Every row gives one point. The window is the flat piece filled in between its corners: a triangle in 3 columns, a solid with four corners in 4, and so on. A path goes straight from each point to the next, and from the last back to the first. List the points from which the path goes on through the window.

Window:
[[ 13  -8 -60 -11]
 [-35  21  29  11]
 [  3  20   2  -1]
 [  0  -7   1   1]]
Path:
(1): [-11   8  -3  11]
(2): [-19   4   5 -27]
(3): [-19   1  11 -29]
(4): [ 4 -3 -3 24]
(5): [ 10   7 -42  20]
(6): [  0   3 -32 -20]
(7): [ 14  -1 -21 -37]
(8): [ 15   3 -30   5]
(9): [-5 20 30 15]
(10): [-20  19  31 -21]
(11): [-11  14  11 -12]
(12): [-5 16  3 26]
Through the window after points: 1, 3, 11

Window (6 x 6):
[[ 13  13  10   8 -30  -5]
 [ 47 -24 -23 -28  -8  -1]
 [ -6 -14  44  -1  23   5]
 [-43  60   3  37  -2  13]
 [-33  39   1  -4 -26   5]
 [-10 -19   3   9 -10   0]]
Path:
(1): [  4   6   0   5 -21  37]
(2): [-28  44   5  39 -11  37]
(3): [-38  46   6  18   5 -13]
(4): [ -4   5   9   6   6 -27]
(5): [-7  1 31 11  0 51]
(6): [-26  31  13  28  -8  36]
(7): [-31  37   2  10   8 -35]
(8): [-33  32  -1  18   2 -22]
(9): [-15  30  12  24 -20  49]
(10): [  0  11   2   5 -19  44]
(11): [  2  17 -12   0  -1 -17]
(12): [ -6  27  -5   5  -4 -17]
Through the window after points: 2, 6, 8, 10, 12

Window:
[[-22   1   3   6 -10  -6 -44  -1]
 [-25 -24   0 -59 -20 -10  21   0]
 [ 11  -9 -26 -60 -27  34   4   6]
 [ 10  17  21  -5  -3  -3 -27  18]
 [ 10  22 -23 -21  -4  -7  -2  -2]
 [ -7   9  11   1  47  -1  -8  11]
 [  6 -32  17   0  39  -7  24  -5]
 [-39 -16 -14  -6  -9   1  54   1]]
Path:
(1): [ -4  -4   0 -31  -8  10  11 -10]
(2): [-11   6  -5 -24 -16   9  19 -12]
(3): [-18 -34 -20 -16 -13 -12   5  30]
(4): [ -3 -22 -25 -10  15 -21  17  36]
(5): [-29   4  17  -6   8  14  23 -19]
(6): [-12   0   6 -15   3  13  21 -38]
(7): [-16 -20 -13  -4   6 -18  26  48]
(8): [ -6 -15 -12 -34  -4  -3   8  17]
Through the window after points: 4, 6, 8

Window:
[[ 16 -30  13 -22  -9  14  -5 -11  -6  -8   3]
 [ -2 -30  18  22 -32  -3  10   3 -16  11  11]
 [-12  16  25   3  24 -22  -6  16 -25 -18   2]
 [  6 -60 -26   7   7 -22  -9  -9   0  -8 -20]
 [ 32 -11   3 -20 -15  17   4  13 -11  23   7]
 [ 11  17 -27   0  32  19  -6 -18 -29  20   8]
 [  9  13  10   0  12 -38  10 -18  -7  15  13]
 [ 25 -11   6   3  -9  10  30  19 -13 -23  16]
 [ -6 -36  15  44 -18  18   5  -2  19  39   1]
 [-41   7  -2 -11  -5   1 -24   1   1 -12 -27]
 [-21 -36  10 -22  -6  -2   9 -12   2  27 -16]]
Path:
(1): [ -8 -25  -4  -8  -7   9  -6   5  -3   4   3]
(2): [ -7 -20  10   6  -7   8   0  -4 -11   8 -34]
(3): [ 22 -16  13  -3  -8   3  -1 -12 -12  -7 -20]
(4): [-14 -33   1 -22   2   5  -1  -2   6  16  40]
(5): [  0 -15  -5 -10  -3   0   6   4  -3   9  17]
(6): [ 27 -16  15  -3  -4   4   5  -7 -17  17 -28]
(7): [ 19 -15  14   9 -12   6  18 -18 -20  12 -20]
(8): [  4 -26   1  -3  -1   4   1  12   6  18  23]
(9): [ -8 -13   3   3  -4  -5  -8   7  -6   9  30]
(10): [ 31  -1   7  11   5  11  10 -15 -17  -2 -31]
(11): [  3  -3   9   7   2   0   8 -11 -13   2 -16]
(12): [ -6 -14  -7  -2  12 -13   4   7 -10   1  43]
Through the window after points: 3, 5

Window, 12 rows:
[[-48   7   2  41  22 -41  -2   1 -32   6 -43  -8]
 [-41  55 -17  -4  14 -37 -23 -26 -21  45 -18   5]
 [ 17 -17 -12 -19  28  56  14  15  39  13   9  -8]
 [-19 -18   7 -18   0  10 -29 -55  27 -29  -6 -12]
 [  4   6   2  -2  12 -60 -20 -26 -44  29 -20 -18]
 [ 11 -14  12 -15  18  24 -15  32  50 -33  45  16]
 [-16  38   6 -14   7 -44  33  -8  -9   0 -31  -9]
 [ 10  18  36  -3 -10  40  -9   7  41  19  27 -36]
 [ 48  17  -7   9   2  46 -19  16  56 -20   0  -1]
 [-41  27 -12 -19 -16 -38 -17  12 -60  13 -47 -15]
 [-20  19 -25  16 -33 -27  12 -23 -28  23   3  -4]
 [-13  16  13  -4  26  18 -18 -57 -40 -40  12  -8]]
Path:
(1): [  1  15  18   3   3  -2  -4 -23   8   2 -10  16]
(2): [-11   9 -19 -10  14 -11   0  -8   7  -6  10 -34]
(3): [-32  21 -28   3  26  -3 -12   2   0 -17  -6 -38]
(4): [-14  13  21   5  -3   7  -3 -22 -18  -1  -8  16]
(5): [  8   6  19   1 -14  15  -6  -8  11  12 -11  21]
(6): [ -9  27 -26  -2  19  -7   3  -2   6  -6   7 -41]
(7): [-17  16 -21   1  14 -21  -9 -12  -5  -1 -10 -50]
(8): [-11  19  42   2  -2 -24  11  -2 -19  19 -28  38]
Through the window after points: 5, 7

Window, 14 rows:
[[  3  -1   4  11  -7   1 -11   9 -12   3 -25  -4  -9  -5]
 [-23  -4  10   0  -5  10  21 -14 -14  11  -8  14  -7   7]
 [-10 -12 -11  -8 -16   4  41  19  16  16  -2  21 -16   6]
 [-15  -2  -6  -2   9 -12 -16  -8  -4  -6 -19   7   8  -3]
 [ -6   1  11   4  29   1  -6  18  29   6  11  37   5   2]
 [-22   2  -6  11 -16  -1  -4  12   8  12   8 -13 -10  -2]
 [  8 -38  -4 -10   9  60 -23  -4  -5   4   2  -4   2  -9]
 [-17   3   1  20   4   8  -7  -4   7  -4 -22  -1  26   1]
 [-23   0  -7   1  -5   4  24  16 -18  27 -13  -6  -2   2]
 [ -4 -13 -13   9  12   2   6 -16  14  25  -6  -6  -4  12]
 [  2 -26   4  10   0   8 -13   6 -11  -5  -1  -9  10  -8]
 [-27  -1  13  15  21   1  -9   9  11 -10  -7  -8  -2 -17]
 [-19   0  20 -16 -13   8  19  -7  -1  11 -15  -5  10  -6]
 [ 36   0 -26  -3   6   3  -1  -8 -18  -8   8   0 -20  -5]]
Path:
(1): [-15   1   3   0  -2   6   3  11  -1   0  -4 -10  -5  15]
(2): [-14  -7   2  -5   3  12   1  13  -3   3  -5 -10  -4  18]
(3): [ -4  -7  -2  16  -4   4  10  -4  -2  20  -5  15   2 -26]
(4): [-11  -9  -8   6  -1   8   3   1   3  13  -2  11   2 -15]
(5): [-5 -8  3  0  5 13 -1  4  4  2 -8  1 -2  9]
(6): [ -6  -5  -1  -1   2   5  -7   5  -4  -5 -10  -8  -4   6]
(7): [ -6  -5  -4   9  -2   3  -5  -3  -3  13 -10  10   0 -16]
(8): [ -8 -14  -7   6 -10   5  21   8   6  20  -3  15  -7 -12]
(9): [ -7  -2  -4 -13   1   5  18  11   8  -4  -4   7  -9  21]
(10): [-12  -2   3   1   4   6  -8   1  -2  -1  -7  -8   2   8]
(11): [-11  -2   0   8   2   3  -5  -2  -4   6  -8  -2   2 -15]
(12): [-18  -9  -9  12   0   0   9   4   4  25  -6  11  -1 -30]
Through the window after points: 4, 6, 8, 12

Window, 14 rows:
[[-43  23  46 -43  -1 -21  21 -13 -16  12  33   4  17   8]
 [ 30   7 -19  48  -7  12 -41  -9 -19  20 -15 -44 -17 -15]
 [ 17  31  -9   4 -16 -44   5  19  12 -22  -7   0  17 -25]
 [ 10   3 -14  36   2 -10   6  22  29 -25  26 -19 -14  -2]
 [ -6 -22  29 -15 -20  -8  18 -29 -24 -13  17  25  25   6]
 [  6  18 -26  60  -8  20 -15  27   0  17  -2   0  24  -9]
 [ 10  -7 -10  25  42  27 -21  -3  -1  13 -29   2  -1 -24]
 [-32 -20   9 -27 -26  -1  30  -5 -14  23   6   6  -4 -28]
 [ 17 -15 -19  22  -2  -5 -40  19  11  32 -21  -2  -8  17]
 [ -3   6  50  -1  -8 -26  47 -12 -11  28  15  30  -6  -8]
 [ 14   6  35 -47  -9  10  36  15 -29   9  27  18   5  -2]
 [-16  -7  16 -11   3 -24   0   6 -44  11  36  31  -8 -20]
 [ 16 -19  20  44  -2  12 -46  29  10  13 -12 -22  10 -32]
 [ 33 -23 -29  45  24  -7 -20  15   3  34  -1 -38  28 -18]]
Path:
(1): [ 21  -5  -5   9  -2   1 -17 -19  19  31  22  13  -9 -15]
(2): [ -1  -5  16  17  -1 -15   4  24 -15  16 -19  -2   4   6]
(3): [ -8   1  29   5   9 -19  35  18 -49   3 -14   5  15  23]
(4): [  0  -8  -5 -24 -22  -4  -4 -35  15  10  47  24   2 -34]
(5): [  2   2   2   0 -10   8 -21 -13  13  23  24  12   5 -17]
(6): [ -5  -3  22  18   7 -19  39  31 -42  -1  -8 -14  12 -18]
(7): [ -9   2  11  14  -1  -8  14   5 -20   5  -2  -6  17 -10]
(8): [ 29  14  -6   5 -12   6  -9  -6  18  16  41   3  -2 -34]
Through the window after points: 1

Window, 14 rows:
[[ 21   3 -18  30 -11  38  -8  34  25 -18 -15 -53   1 -15]
 [ -2 -23  18  32  -1 -43  42  10 -27 -31  17  20 -18   9]
 [  0  11  -7 -17  22  32 -14 -21 -39 -31 -31  13  10  35]
 [-34   1   4 -20  22   3   3 -14  27 -18  29  19 -30  46]
 [-42 -17  10  -8  -5  -8  40  47  -7  15   8 -14 -27 -39]
 [-19  23 -11  38  30  -3  10   1 -11 -42  24  -3  35 -20]
 [ 19  32  24 -46  -4   4 -29   3  -8 -28 -28   2 -37  -7]
 [  0  -2  33   7 -18  35  22  17 -36  20  36  30  15  -5]
 [  2  33 -13   2 -16  19  -7  23 -12  55 -32 -23  21   0]
 [-20 -43   6  14  21 -27  15 -23  13  41  25 -26   4  15]
 [  2  12 -45  -3  29  28 -34   2  18   4 -25  -8 -38  -5]
 [  3 -12 -12 -26  -1  -2  47   7 -25  -3 -17  55  19 -10]
 [  9  28   4 -41  32  34 -15  26 -12   6  41  -3 -11  29]
 [  4  13  -1 -14  16  27  25  -5  21  11  14 -28 -55   7]]
Path:
(1): [ -9  12 -17 -16  -1   9   3  -1  -1  -3  17   0 -21 -13]
(2): [  0  -8  21   5  21  20  10  23  -4   8 -21   4 -14  17]
(3): [  7  14  48  15  34  11  10  34 -21   4 -42  19  -5  12]
(4): [-17   3 -24 -15  -8  12   5   1  -7   8   7 -13  -2  -1]
(5): [-11  19 -25  -8  -5   8 -13   0 -12   2   6 -12   3   3]
(6): [  4   8  15   8  25  23  14   8 -17   0 -26   6  14  12]
(7): [  2  19  15   6  60   8  23  29  19  29 -20  -5 -13  -7]
(8): [-15 -24 -22  -2 -51   4  -7 -25 -25 -26  20   6   2   4]
Through the window after points: 1, 3, 5

Window, 14 rows:
[[ 47  -4 -21   2 -19  10 -10 -13   6  50 -19  23   3 -44]
 [-42   9   7   1  24  49  -2   2 -18 -15  10  14  -6  11]
 [  4   9  19  39  21   0 -52  -7   8 -22 -12  -7 -16  34]
 [ 14 -30 -36  11  22  28   3  -6 -41   9  14  20   3   5]
 [ 14   7   2  36 -39 -13   0  -9 -14  18  20  -1 -25 -12]
 [ 27  14  12  38   8  34 -17 -15   1 -22  -6  15  11  35]
 [ 19  24  16 -23 -16  38  -7 -17 -33   5  -9 -14  11  33]
 [-16 -32  -6 -13   0 -12 -18 -13  13 -38  -2  28 -14   0]
 [-11   4  25  19 -10  -4 -14  16 -20 -20  -5  41 -22  16]
 [ 33  12 -11   4  25 -11   2 -39 -20  20  31  10   1  -1]
 [  3 -15   3  46   9  -8 -43 -17   6  34  19  14  20  34]
 [ 22  17   3 -35  -1  -4  16  20  24  -2   5 -11   0  26]
 [ -7 -16  -2  20  11 -14   4 -19  25 -13 -49  13 -15 -12]
 [ -1 -23  31 -25  11   7   8  -2 -18 -37   8  -7  -3   0]]
Path:
(1): [  9  -6  22   5   7  17  -3 -10   3 -12 -18  25 -31  60]
(2): [ -6   0 -12  -3   9   3 -20  -2 -15 -13  15  -6  37 -53]
(3): [-15  18 -20  16  14  14 -14  -3 -15 -22   5 -13  32 -10]
(4): [ 21 -16  30  -5  -7   6  -9  -6  -4   6  11  26 -31  32]
(5): [  8  -7  16  14  -2  18  -2  -8  -9   2  -1  11 -14  15]
(6): [ -7  13 -32  10   7 -24 -39   6 -16   6  22  18  28  11]
(7): [  7  19 -18  27  -6  13 -30 -45 -11 -23 -16 -24  35 -16]
(8): [ 12 -10  14   4   4   3 -10   5   1  29  10  21  -8  35]
(9): [ 39  12  14 -28 -18  10   9 -22   1  12  11  10 -45  13]
(10): [-33   3  -9  21  33  14 -12  17 -10 -17  -6  -4  49  15]
(11): [ 11   7   0  20   4   6 -14 -11   0   4   4   3  16   6]
(12): [ 16   3  17  22   5  24 -16  -7 -12  -2  -9  13 -18  32]
Through the window after points: 5, 7, 9
